Every row gives one point. The points of each table are mixes of a few directions, plus a little noise. How many directions does each table use, and how many do they share? Where both have some left over, give the other angles between the two spaces (their principal angles), to ten degrees, smallest first.
In the rows, 128 means zero.

First (5 x 3):
[[167 108  49]
 [109 137 165]
 [ 53 145 159]
 [138 123 107]
 [172 127 159]]
Second (4 x 3):
[[ 75 137 135]
 [ 91 138 160]
 [122 122  83]
 [221 113 132]]
Directions: first 2, second 2, shared 2

First (6 x 4):
[[104 136 164 178]
 [180 113  53  19]
 [108 135 158 172]
 [125 130 134 135]
 [111 134 153 166]
 [142 123 107  99]]
Second (6 x 4):
[[142 124 108  97]
 [128 128 130 127]
 [149 121  95  82]
 [150 119  93  76]
 [ 75 146 208 244]
 [124 131 136 139]]
Directions: first 1, second 1, shared 1

First (6 x 6):
[[117 115 127 115 119 164]
 [140 138 115 159 166 123]
 [126 114  97 159 185 206]
 [141 140 114 161 168 117]
 [141 155 157 115  86  19]
 [102 106 157  60  43 138]]
Second (7 x 6):
[[149  85 143 116  92 138]
 [144 121 145 117  94  88]
 [ 96 167  97 150 199 172]
 [141 106 141 122 101 116]
 [ 89 162  85 156 219 216]
 [133 163 152 115  96  30]
 [146  92 139 122  98 140]]
Directions: first 2, second 2, shared 1; angles 50

First (9 x 9):
[[139 106 117 100 154 111 126 103 153]
 [130 123 150 124 168 170 204  94 198]
 [122 179 136 141  62 161 166  75 135]
 [ 85 116 212 145 146 100 180 209 141]
 [134 151  93 137  66 128  95  96  85]
 [124  70 133  93 154  52 117 125 137]
 [128 138 128 129 128 123  85 167  99]
 [121  94 103 153  90 114 153 110  98]
 [166 179  88 129 181 194  24 171 106]]
Second (10 x 9):
[[114 106 160 108 140  82 142 142 142]
 [105  90 173 138 171 115 180 174 154]
 [137 142 109 108 100 112  94 102 116]
 [162 178  64 136  88 189  75  79  96]
 [108  91 173 113 151  76 161 159 148]
 [151 168  82 114  83 138  72  77 101]
 [117 114 148  75  98  28  96 104 127]
 [123 109 149 163 169 167 179 174 142]
 [122 116 139 190 185 222 195 186 146]
 [151 164  83 130  94 155  87  88 102]]
Directions: first 5, second 2, shared 2

First (8 x 11):
[[ 86 140 152 165 218 122  96 145 168 127 184]
 [120 131 134 135 147 127 122 132 136 128 139]
 [ 99 136 145 153 191 124 106 141 156 127 167]
 [182 113  97  82  13 135 168 106  76 129  56]
 [136 126 124 121 110 129 134 125 120 128 117]
 [171 116 103  90  37 133 160 111  87 129  71]
 [ 96 137 147 156 198 125 104 141 160 127 172]
 [137 125 123 121 110 129 134 125 120 128 118]]
Second (11 x 11):
[[176 143 107 141 118 111 104 135 122 125 118]
 [ 61 112 181 111 121 160 167 117 131 138 142]
 [249 137  13 120  81  81 105 135 100 111  50]
 [ 98 128 168 132 126 143 136 125 132 139 146]
 [ 75 151 241 166 133 158 126 131 140 159 168]
 [144 122 113 125 148 117 112 133 130 112 158]
 [ 57 132 196 128 105 165 169 117 131 161 103]
 [114 112 102 110 147 126 137 125 135 116 129]
 [131 117 129 121 142 128 117 129 126 113 169]
 [173 115 109 111 110 118 114 127 108 106 159]
 [136 137  51 141 175  99 118 139 155 125  68]]
Directions: first 1, second 4, shared 1

First (9 x 12):
[[137 124  97 123 119 117 140 128 129 124 137 104]
 [125 114 185 155 127 143 126 136 138 134 137 157]
 [148  81 180 174 113 148 142 119 152 117 193 148]
 [140 134  89  93 161 165  97  45 123  74 163 144]
 [149  82 137 180  74  91 182 188 149 161 161  77]
 [ 98 150 177 145 112  94 139 216 119 195  49 132]
 [ 91 219  46  28 185 124  72  99  79 121  27 133]
 [109 156 136 109 146 130 108 132 115 137  87 148]
 [154  91 109 142 117 140 144  94 146  97 198 114]]
Second (8 x 12):
[[131 151  72  81 165 157  93  51 118  78 145 135]
 [129 123 138 141 118 120 139 146 131 141 130 123]
 [115 155 121  98 154 148 101 100 117 113 110 152]
 [164 123   9  75 149 154 116  18 127  45 206  95]
 [130 131 117 121 132 133 124 116 126 123 132 127]
 [124 106 183 177  92 100 161 199 138 177 115 120]
 [111 104 219 199  80  90 169 237 141 203  94 124]
 [114 136 165 135 128 126 124 156 126 149  97 145]]
Directions: first 3, second 2, shared 2

First (8 x 14):
[[154 124 177 107  82 100 161 162  98 125 117 156 179  81]
 [132 130 150 199  63 140 200 134 105 164 188 151 167 105]
 [152 116  79  96 145 120  82 106 178 105  94 124  52 115]
 [130  63  77 113 154 149 124 155 108 149  53  92  96 143]
 [129 183 125  30 141 109  91 162 145  83 153 139 158 202]
 [123 164 178 115 118 115 143 137 109 124 182 139 197 149]
 [110 123 147 213 167 143 123  44 141 159 190  94 119 120]
 [ 96 122  90 152 154 146  97 123 143 113  46 128  55 110]]
Second (9 x 14):
[[151 124 118 169 100 155  70  15  65 178 137  72 174 205]
 [140 110 106 159 101 159  96  39  95 170 146  93 181 170]
 [136 172 177 108 154  89 127 196 118  92 103 134  56 141]
 [110 104  99 133 129 131 136 112 148 138 126 131 160 102]
 [150 107 108 155  88 180 106  44  99 169 165 106 179 165]
 [134 124 136 103 118 150 169 186 159 105 157 169 106  89]
 [ 95 140 133 108 171  70 146 194 160  96  83 145  96  86]
 [145 160 174  93 135 123 161 225 143  82 139 165  53 113]
 [ 90 110 100 124 156  95 143 143 164 123  96 137 146  80]]
Directions: first 6, second 3, shared 0; angles 40, 50, 70

First (11 x 18):
[[109 145 177 119 177  47 211 118 139 173 123  99 146 128 136 140 169 162]
 [107 120 150 117 154  78 151 130 141 152 122 121 140 124 132 128 145 129]
 [140 140 123 107 156 116 163 122 139 114 139 149 134 115 107 154 117 119]
 [125 121 137 179  90 167 110 119 104 158 100  89 104 143 146  99 164 163]
 [122 100 105 125 109 151  70 140 132 110 126 149 123 124 124 116 106  94]
 [123  99 114 147 110 159  91 127 127 131 108 135 109 121 119 114 132 114]
 [121 103 119 117 149 119 128 127 146 127 119 154 122 108 104 137 125 101]
 [164 220 114  42 121  97 123 165 118  33 235 147 204 163 168 159  26 117]
 [149 154 133 177  95 181 146 108  96 144 114  88 104 145 139 117 159 181]
 [125 125 129 147 100 148 100 132 115 134 122 110 123 141 145 109 134 139]
 [122  82 107 131 147 144 117 120 149 132 101 165 103  96  87 135 132  90]]
Second (9 x 18):
[[136  94 158 113  91 135 171 177  96  99  78 165 129  94 192 154 130 130]
 [125 141 117 133 141 125 112 110 140 138 146 115 127 141 105 118 128 127]
 [132 108 145 119 107 133 153 156 110 112  99 150 129 108 165 142 130 129]
 [130 120 135 125 120 129 137 139 121 122 117 136 129 121 142 134 128 128]
 [113 192  73 156 198 115  47  37 189 182 222  57 125 193   7  80 124 124]
 [126 134 122 130 135 127 120 119 134 133 138 121 128 135 116 123 128 128]
 [122 151 108 138 153 123  99  95 150 148 162 103 127 152  84 110 127 127]
 [137  94 158 113  90 135 172 177  95  99  77 166 129  93 193 154 130 130]
 [131 117 137 123 116 130 142 143 118 119 112 140 129 116 149 136 129 129]]
Directions: first 4, second 1, shared 0; angles 90
